Each row is a point. Two turns around zero, p and q, are shown by what they do to some points. Write where each new point lands after one turn and then the other. Backwards means that the second turn is done in reverse. Each puzzle has new turns, and all numbers are rounded.

Turn p:
0.031  -0.039 -> 0.015  -0.048
-0.045  0.032 -> -0.030  0.046
0.015  0.007 -> 0.017  0.001
Turn q:
-0.050  -0.006 -> -0.050  0.007
0.018  -0.014 -> 0.014  -0.018
-0.028  0.013 -> -0.024  0.020
0.060  0.007 -> 0.060  -0.009
Where do these land?
p, then q: -0.013  -0.029 -> -0.028  -0.016
p, then q: 0.005  -0.031 -> -0.014  -0.028
p, then q: -0.023  0.065 -> 0.020  0.066
q, then p: 0.031  -0.005 -> 0.022  -0.022

Turn p:
-0.006  0.018  0.001  -0.028 -> -0.003  0.006  -0.016  -0.029
-0.076  -0.037  -0.019  0.020 -> -0.070  -0.050  0.016  0.016
-0.001  -0.037  0.007  0.088 -> -0.012  -0.004  0.042  0.085
0.007  0.031  0.025  -0.038 -> 0.006  0.033  -0.012  -0.043
0.046  0.003  -0.007  0.000 -> 0.045  0.006  -0.005  0.007
-0.001  0.020  -0.017  0.000 -> -0.001  0.000  -0.026  0.003
0.030  0.002  0.010  -0.043 -> 0.034  0.008  0.001  -0.040
Turn q:
0.023  -0.014  0.021  -0.003 -> 0.017  0.025  0.008  -0.013
-0.008  0.018  -0.002  -0.057 -> -0.029  0.005  -0.044  -0.029
0.016  -0.004  0.005  0.118 -> 0.031  -0.001  0.088  0.074
-0.019  0.007  0.019  -0.014 -> -0.022  -0.002  0.004  -0.022
0.026  0.013  -0.026  -0.036 -> 0.001  0.016  -0.050  0.006
-0.010  0.015  -0.013  0.024 -> -0.010  -0.013  0.010  0.026
-0.029  -0.035  -0.005  -0.032 -> 0.011  -0.032  -0.016  -0.041
Where do these land?
q, then p backwards: -0.020  0.030  0.003  0.041 -> -0.024  -0.031  0.010  0.037
p, then q backwards: 0.046  -0.015  0.004  -0.021 -> 0.015  -0.050  0.005  0.009
q, then p: 0.010  -0.027  -0.023  0.001 -> 0.034  -0.009  0.002  0.011
q, then p backwards: 0.049  -0.057  0.045  -0.034 -> 0.056  0.029  0.041  -0.057
q, then p: -0.028  0.043  -0.012  0.000 -> -0.045  -0.022  0.009  0.014
p, then q: -0.056  0.027  -0.016  0.013 -> -0.015  -0.064  0.000  0.004
